Rows are points. Two turns around zero, p and q, are shown by what they do to some points. Write where each new point lands after one turn and then the other. Backwards means that the second turn is done in reverse. Each puzzle has new turns, and all numbers are rounded.

Turn p:
[2.9 2.5 1.7] -> [ 3.1  2.1 -2.0]
[ 2.7 -0.3  3.0] -> [4.0 0.5 0.6]
[-0.4 -3.1 -2.6] -> [-1.6 -3.7  0.4]
[-2.8  1.8 -1.3] -> [-3.2  1.6 -0.3]
[-1.1  2.0  1.7] -> [-0.1  2.8  0.5]
[-1.2 -2.9 -2.5] -> [-2.2 -3.3  0.8]
Turn q:
[-0.8 -1.6  1.2] -> [1.2 0.5 1.7]
[-1.0 -1.6 -1.3] -> [ 0.1 -1.7  1.5]
[-0.4  5.9  0.4] -> [-4.3  2.8 -3.0]
[ 2.3 -2.8 -0.2] -> [ 3.2 -1.6 -0.3]
Where do these land?
p, then q: [ 3.4 -2.8 -1.2] -> [ 3.7 -2.7  0.2]
p, then q backwards: [-3.5  1.7 -1.3] -> [-2.4  3.3  0.1]
p, then q: [-0.1 -2.1  0.9] -> [2.0 1.1 0.4]
p, then q: [-1.0  2.3 -2.0] -> [-2.9 -1.1  0.9]
q, then p backwards: [ 1.3 -1.5  4.8] -> [1.7 2.3 4.4]
p, then q backwards: [-0.1  2.4 -1.1] -> [0.9 2.4 0.6]

Turn p:
[-0.3  0.9 -2.4 -0.6] -> [-1.1 -0.1  1.0 -2.2]
[ 0.1 -2.1  3.3  0.9] -> [ 1.3 -0.5 -0.9  3.6]
[ 0.0 -1.0 -0.8 -2.2] -> [ 1.2 -1.4  1.5 -0.9]
[-4.5  2.0 -0.6  3.6] -> [-4.1  4.0  1.5  1.5]
[-0.1  0.3 -0.9  2.7] -> [-2.6  0.3 -1.0  0.4]
[ 3.6 -2.5  1.0  1.1] -> [ 0.6 -3.2 -3.0  1.3]
[ 1.2  2.5  0.4 -5.6] -> [ 4.8  0.8  0.9 -3.8]
Turn q:
[ 0.5 -0.8  2.7 -1.2] -> [ 0.3 -1.9  1.9  1.5]
[1.1 3.9 4.8 0.7] -> [ 3.2 -2.8 -1.8  4.3]
[-1.7 -1.8 -4.4 -2.0] -> [-1.5  3.9  1.9 -2.9]
[-1.3 -0.4  0.2  1.4] -> [-1.6  0.1 -0.9  0.7]
[ 1.3 -0.9 -3.2  1.1] -> [-0.5  0.6 -1.0 -3.5]
Where do these land?
q, then p backwards: [ 5.0  0.3 -0.4 -3.1] -> [ 0.9 -0.5 -0.6 -5.8]
p, then q: [0.6 2.0 4.2 0.8] -> [ 2.3  0.7 -3.5 -2.2]
p, then q: [ 2.0 -1.8  0.1  0.2] -> [-1.7 -0.3  0.6 -2.0]
p, then q backwards: [-0.7 -2.0 -0.8 -2.2] -> [ 1.7 -1.1  1.5 -1.8]
p, then q backwards: [-3.1  0.2 -2.1  1.6] -> [-2.6 -3.0 -0.3 -0.8]
p, then q: [-3.9  1.4 -1.0  2.7] -> [-0.1  1.8 -2.0  4.3]

Turn p:
[ 1.3 -0.2  1.8  1.6  1.0  1.6] -> [-0.4 -1.8  0.6 -1.5  0.2  2.3]
[ 0.0 -1.2  0.3  1.3  0.6 -2.4] -> [-1.6  0.9  1.0 -1.8 -0.2 -1.2]
[ 0.8 -0.6 -4.9  1.0  1.8  5.3] -> [ 5.5 -4.1 -1.3 -1.2  2.4 -1.1]
[ 1.6  1.8 -0.9  0.3  1.8  0.1] -> [ 1.9  0.1  2.2 -0.2  0.9  0.7]
[ 0.2 -0.8  1.5 -2.8 -7.8 -2.4] -> [-2.9  0.8 -1.8  4.3 -6.6 -1.6]
[ 0.6 -1.2  1.6 -1.8  1.5 -0.5] -> [ 0.1  2.0 -0.8 -1.5 -0.6  1.7]
[-4.5  2.2  0.6  0.4  1.0 -1.7] -> [-2.6  1.9  0.0  2.0  3.8 -0.7]
Turn q:
[-0.2 -0.1  0.7  5.5 -0.3  0.0] -> [-2.2  1.3  0.9 -0.5  4.8 -0.4]
[-2.0  1.9 -0.9 -1.6  1.5 -0.9] -> [-0.4 -0.4 -1.9 -2.1 -2.0 -1.1]
[-0.4 -1.1 -2.0 -6.7  0.3 -4.7] -> [ 5.4 -4.4 -2.0 -1.5 -4.1 -0.3]
[ 1.2 -3.6 -1.4  1.0 -0.1  2.1] -> [-1.4 -2.0  2.2  1.8  0.9  2.7]
[-1.0  0.2  3.7 -0.4  1.4  2.1] -> [-1.9  1.1  0.5  2.4 -1.2 -3.0]
[-1.3  2.7 -2.4 -3.3 -0.4 -1.2] -> [ 1.5  0.1 -3.1 -2.3 -3.1  0.8]
[ 0.7 -0.7  2.3  3.6 -2.8  2.4] -> [-1.4  2.6  0.7  3.2  3.6  0.7]
[3.0 0.8 0.1 1.8 0.4 0.3] -> [ 0.2  1.9  2.7 -0.8  1.0  0.6]
Where do these land?
p, then q: [ 0.0 -2.5  2.1 -1.6 -2.1  0.4] -> [-0.3 -0.1 -2.7  0.2  0.3  3.2]
p, then q: [ 0.6 -0.4 -1.9  2.9 -1.1  0.5] -> [ 1.8 -2.6  0.6  1.1  1.0 -1.1]
p, then q backwards: [-1.9 -0.5  2.7 -0.4 -1.7 -1.3] -> [-2.0  0.8 -0.1  0.5  0.1  3.3]
p, then q: [-0.2 -1.1 -0.3 -0.8  2.5 -2.3] -> [ 1.1  1.5 -0.8 -1.4 -2.4 -1.2]
p, then q: [ 0.1  1.7 -1.7 -3.7 -2.4 -2.4] -> [ 1.2  3.6 -0.5 -1.9  3.5  0.2]
p, then q backwards: [-1.6  2.3 -2.1  3.1 -1.3  1.2] -> [-0.8 -4.1  2.1  1.2  0.7 -1.0]
p, then q backwards: [ 1.2  3.4 -1.5  0.1  6.0 -0.3] -> [ 5.4 -0.1 -0.1  3.6 -1.8 -2.6]
p, then q: [ 1.2 -2.9  0.4 -2.8  2.5  6.6] -> [-0.3 -0.9  3.5  0.3 -3.5  6.5]
p, then q: [ 0.7  0.0  2.3  3.1 -2.4 -2.4] -> [-0.5 -1.1 -3.5  2.7  1.3 -2.1]
